Each row is a point. To make a cloud, some directions were put in groups of two or more. Within a group, all points are equally far from the middle, so they leave a hole (a ring in 2 directions, a hollow ball in 3). The other directions are filled evenly. Then the cloud was stretched, turned, moved and blurred a little. Count the holes, and give their numbers of directions, smallest first.
In the rows, 128 means zero.

Cloud:
[[151 154]
 [ 58 122]
 [ 74 115]
 [126 106]
 [161  93]
 [144 137]
 [141 173]
 [140 105]
 [111 198]
 [139 154]
 [108 173]
 [ 49 134]
 [ 37 145]]
Holes: 0

Cloud, 21 rows:
[[172 107 171]
 [ 86  99 113]
 [170  87 108]
 [170  54 126]
 [ 84  79 152]
 [128  88 124]
 [ 67 121 108]
 [ 96  83 177]
 [115  82  99]
 [130  73 143]
 [128  91 171]
 [148  93 165]
 [ 72 110 108]
 [148 129 183]
 [119  60  71]
 [189 110  92]
 [143  75 104]
 [141  44 103]
 [ 74 118  96]
 [148 142 106]
 [148  32 120]]
Holes: 0

Cloud (21 x 3):
[[164 176 156]
 [ 65 122  55]
 [154  94 141]
 [116 182 155]
 [ 54 104 112]
 [117 195 111]
 [146  94 135]
 [110 124 116]
 [150 190 138]
 [ 57 166 167]
 [ 51  88 142]
 [131 155 141]
 [ 60 109 145]
 [131 204 108]
 [170 116 106]
 [131 133 138]
 [ 84 142  76]
 [ 86  97 174]
 [138 180 103]
 [ 97 218 117]
 [155 100  85]]
Holes: 0

Cloud (19 x 3):
[[ 60 136 117]
 [179 155 164]
 [114 135 196]
 [151 138 192]
 [108  78 147]
 [136 104 185]
 [111 155  73]
 [ 91 164 181]
 [ 88 184 119]
 [124 198 135]
 [ 67 106 144]
 [119 186  97]
 [180 144 100]
 [ 79  91 120]
 [ 63 148 152]
 [131 144 197]
 [116 140 197]
 [ 97 191 122]
 [132  78 113]]
Holes: 1 (3)

Cloud (28 x 4):
[[ 97  75 133  77]
 [128 108  59 128]
 [112 108  77 116]
 [ 98  57 151 176]
 [ 73 151 164 102]
 [160 155 138 159]
 [170 151 125 133]
 [168 122 161 182]
 [166 158 139 131]
 [188 132 111 124]
 [184  75 125 142]
 [ 77 156 153 179]
 [186 110 141 127]
 [157 138 138 225]
 [160 117 188 141]
 [126  90  46 111]
 [166 136 189 127]
 [104 169 147 141]
 [166 115 141 225]
 [204  96  71 154]
 [ 68 142 154 153]
 [172 109 166 125]
 [ 98 167 149 144]
 [ 98  76  74 139]
 [ 96  84  87 122]
 [181  38  95 108]
 [204  78  89 156]
 [149 176 149 110]]
Holes: 1 (2)

Cloud, 30 rows:
[[115 121 138 194]
 [147 183 164 182]
 [114 120  74 102]
 [193 101 140 172]
 [130 180 177 155]
 [198 129 168 161]
 [171 174 100 130]
 [169 150 187 154]
 [177 143 182 141]
 [ 66 158 110 134]
 [ 62 145 125 142]
 [ 90 143  71 120]
 [112 141  79  99]
 [ 68 163 125 132]
 [ 99  94 148 133]
 [181 116  71 170]
 [196 157  88 170]
 [ 77 168 105 126]
 [124 102  67 119]
 [213 129 127 151]
 [141 183 171 169]
 [177  85 109 159]
 [127 173 181 146]
 [159 166 174 187]
 [162 191 108 169]
 [181 142 181 170]
 [ 82 174 108 125]
 [121 119  56 152]
 [207 129  94 166]
 [165  89  81 150]]
Holes: 2 (2, 2)

Cloud (48 x 6):
[[116 189  97 186  83 136]
 [116  84 119 147 172  74]
 [ 82 151 105 112 164 191]
 [135 152  55  74  85 142]
 [ 97  90 105 187  79 180]
 [185 182 141 166 139 115]
 [130 167  53  88  57 153]
 [ 80 116  84 110 116 203]
 [151  72  84 102  77 126]
 [ 92 117 154 213 118 101]
 [112  96  93 154 133 198]
 [ 75  93  47 140 161 133]
 [143  86 117  95  39 123]
 [120  53  89 179 125 124]
 [144 153 119 173 126 216]
 [102 185  87 179  76 132]
 [133 169 180 148  88 127]
 [135 168 162 202 123 183]
 [167 172 115  91 105 180]
 [118 120  97 136  94 217]
 [ 96  87 162 205 151 152]
 [125  94 116 100 165 162]
 [ 80 119 179 132  87 159]
 [122 133 184  75 148 120]
 [148 147 135  97 145  90]
 [121 152 142 137  91  84]
 [102 159  51  91 164 146]
 [121 215 131 214 149 149]
 [ 60 142 108 143 110 184]
 [ 83 145 133  98 112 124]
 [154 194 149 158 105 120]
 [ 97  80  88 175 169 110]
 [109 174 185 153 106 136]
 [ 76 164  44 158 158 104]
 [134 190 130 139 113 101]
 [115 190 105 163 211 107]
 [136 114  40 141 127  91]
 [133  94  64 168  92 179]
 [107  49 115 145 154 143]
 [105 143 101 120 191 109]
 [112 147 121  88  98 195]
 [121 116 147  83 128  86]
 [ 97 111  79  94 133  90]
 [106 127 168 210 143  85]
 [ 68 120 161 147  79 137]
 [175 140  81 135 148 142]
 [ 83 151 173 196 181 140]
 [129 127 170 194 132  67]]
Holes: 1 (4)

Cloud:
[[113  89 126  64  90 116]
 [ 56 101  93 135 142 178]
 [ 88 134  83  85 124 103]
 [170 136 119 191 134 206]
 [ 79 152 104 155 100 162]
 [169 107  78  81  86 180]
 [147 178 140  97 132 115]
 [120  82  66 193 120 201]
 [174 104  66 170 115 184]
 [142 102 129  90 128 199]
 [100 127 107 117  90 139]
 [111  73 119  94 155 155]
 [192 148  94 127 121 211]
 [103 178  92  96 165 124]
 [ 73 133 152 140 105 136]
 [ 83  68 173 113 153 175]
 [133 128 172  46 126 106]
 [128 128  99 109 141  42]
 [ 77 158  96  98 133 148]
 [102 190  87 159 158 166]
 [ 72 126 132 131 132  91]
 [115  56 138 117  94 179]
 [126  56 157  62 129 128]
 [181 152 128 169 110 218]
 [112 135 117  90  80 165]
 [ 63  89 132  58 183 117]
 [141 142  80 156 162 194]
 [ 64 121 170 136 109 125]
 [ 63 115 113 158 153 179]
 [137  95 200  89 136 128]
 [171 146 116 157  92 191]
 [166 166  51 120  92 142]
 [ 90 161  93 171 135 128]
 [ 62 100 117  69 107 105]
 [ 99 127  86 182 144 212]
 [ 99 148 110 132 201  89]
 [ 80 176 141 105 173 148]
 [165 121 102 131 182 140]
 [122 128  85  60 118  82]
 [148  80 158  97 132 109]
 [116 143  73 136 164 180]
 [ 49 128 163 106 179 127]
 [108  43  66 140  85 208]
 [ 88 162  65 188 140 161]
 [ 60 104  31 149 118 159]
 [114  92 110 124 109 239]
 [150 119 160 132 109 175]
 [ 83 113  88  72 106 102]
 [109 133  69 117 154  47]
 [158 166 125 113 118 128]]
Holes: 1 (2)

Cloud (55 x 6):
[[ 95  49 114 216 135  90]
 [149  60 115 151 118  89]
 [202 123  81 113 163 122]
 [126 126 205 169 134  51]
 [164  94 133  96 138 171]
 [ 91  79 128 130  84 108]
 [ 99  69 187 182 111  94]
 [149 136 110 158 185  69]
 [159 119  34 138 164 133]
 [108 133 122 145  64 127]
 [124 151 120 212 192  92]
 [162 180 171 102 124  81]
 [154 136  93  83 124  72]
 [147  73 107 172 143  64]
 [124 111  76 127 135 148]
 [160  34 146 149 125 101]
 [168 118  79  83 108  84]
 [123 142 162 206 155 131]
 [187 124 127 123 156 149]
 [173 133 147 107 124  82]
 [177 102 102 123 125  81]
 [144 112  45 139 106 165]
 [190 100 119 154 187 126]
 [ 70 150 138  89  91 141]
 [195 125  65 160 136  75]
 [118  81 145 102 145 151]
 [146  89  73 151 107 168]
 [127  88  52  66 109 171]
 [140 123 173 157 153  51]
 [171  57 111 146 157  72]
 [164 105  74 118  65 127]
 [ 61 159 127 105 135 104]
 [209  81 112 135 179  99]
 [ 77 115  56 140  80 115]
 [ 98 154  46 160 114 129]
 [166  48 129 177 112 120]
 [104 196 114 123 123 119]
 [139 167  69 120 158  69]
 [141 124 121 200 199  36]
 [ 72 173 133  90 125 109]
 [234 122  67 143 173 130]
 [116 100 141 131 188  92]
 [ 75  94  86 157 130 126]
 [ 67  68 142 134 103 129]
 [ 86 111  86 136  76 105]
 [115 102  98 162 103  76]
 [122 177 165 117  86  60]
 [137  49 154 126  83 155]
 [162 123 126  57 125 161]
 [ 47  63 145 171 118 100]
 [165 127 118 173 192  96]
 [190 132 171  83 129 103]
 [136 110 111 130 104 169]
 [114 139 158 163 177 101]
 [109  76 126 197 118 128]]
Holes: 1 (2)

Cloud:
[[148 174  86 109 143 114 153  97]
 [150 106 113 141  86 188  61 192]
 [197 183 109 140  93 104 123 132]
 [187  91 137  91  83 108 146 192]
 [165 119 123 114 154 150 148  69]
 [190  79 168 144 137  64 158 137]
 [156 113 130 128  95  31 176 101]
 [182 136 159 107 137  58 107 171]
 [143 193 148 167 135 147 111 208]
 [169 141  67 102 129 152 174 113]
 [150 163 136 171 138 130 166 115]
 [106  46  99  91  89 131 200 151]
 [135 145 124 120 104 148  42 161]
 [ 77  71  76 118 116 115  95 146]
 [ 62 176 153 143 130 142  99 161]
 [124  99 122 107  44  80 134 160]
 [ 41 129 147 122 115 156 103 146]
 [199 135 105  93  85  76 121 147]
 [128 109 156  85 175  68 192  99]
 [119  62 105 126 104 182 126  72]
 [148 123 171 162 123 122 184 113]
 [144 108 155 119 149  89 204 177]
 [108  99 124  68 149 100 152 195]
 [182  36  92 113 113 149 125 181]
 [ 91 128 169 202 126 162 108 170]
 [142 157 137 136 108  39 106 155]
 [148 157 158  98  59 159  99 157]
 [138 117 116 168  72 174  67 204]
 [184 136 195 153 143 150 123 137]
 [ 91  67 123 160 144 188  75 137]
 [124  36 121 162  76 113  80 171]
 [168 158 146  65 130 180 115 157]
 [136 110 201 136 152 173  80 164]
 [102  82 165 144 159  73 182 135]
 [206 147 109  91 109 170 123 122]
 [144  17 138 155  87 126 119 190]
 [ 97 103 106  71 128  54 103 110]
 [207  73 110  98 151 120 143 172]
 [169  59  85 158 106 117 200 183]
 [168 129  87 102 175  74 173 116]
 [143  67 138 185 117  75  85 123]
 [141 118 167 171  87 130 110  81]
 [100  28 112  71  90 140 156 117]
 [146 121 109 122  94  90  61 118]
 [ 94 159  79 131  81 153 115 166]
 [ 65  50 128 144  79  82 158 112]
 [115  13 156 128 126 178 133 109]
 [152 105 176 148 133 138 100  72]
 [142 125 136 108 120  68  62 151]
 [129 102 148 175 119  76  72 167]
 [125 111 109  58 149  93 138 186]
 [126  78  75 122  91 158  86 100]
 [ 94 121  78 129 120  62 129 102]
 [141  34  97 122 137 151 107 186]
 [108 121 189 141 143  75 151 180]
 [176 169 120 139 102  66 100 134]
 [112 200 134 117 155 117 132 114]
 [ 86  19 160 108 130 157 118 145]
 [145  89  88 179 139 186 175 170]
 [142 163 180 174 130 154  64 181]
 [ 87 131 124 141 143  42 126 148]
 [127  85 165  87 134  92 133  48]
 [154 116 145 140 153 107  62 179]
 [142 110 123 100  59  87 196 116]
 [ 93 110  88  88 127  60 108 108]
 [207  50 115 124 111 129 144 187]
 [ 72  26 149 126 144 104 155  90]
 [201 111 162 117  88 147 177 134]
 [133  58 148 104  92 208 110 158]
 [196  27 122 100 110  91 170  89]
 [129 102  48 109 102 149 154 181]
 [108  66 125 181 150  86 154 176]
 [134 149 103  85 163 112  97 178]
 [153 125 135 136 185 113  81 135]
 [111 138 133 161 113  73  94 195]
 [165 140 153 126 188 163 105 142]
 [181 103  87 145  77  63 170 110]
 [106 108 186 135  97 131 127 212]
 [150  38 107 206  87 153  88 135]
 [124  48 183 110 174  96 119 136]
 [137  95 190 120  99 138 117 208]
 [145  88  89  74 142 110 182 188]
 [106  79 122 175 150 197 153 153]
 [169  52 176 101 156 148 157 134]
 [159 111 118 151  77 177 194 134]
 [187 170 175 113 122 126 114  99]
 [136 163 107  87 124 140  66 144]
 [128  54  88  88 117 133 108 181]]
Holes: 3 (2, 2, 4)
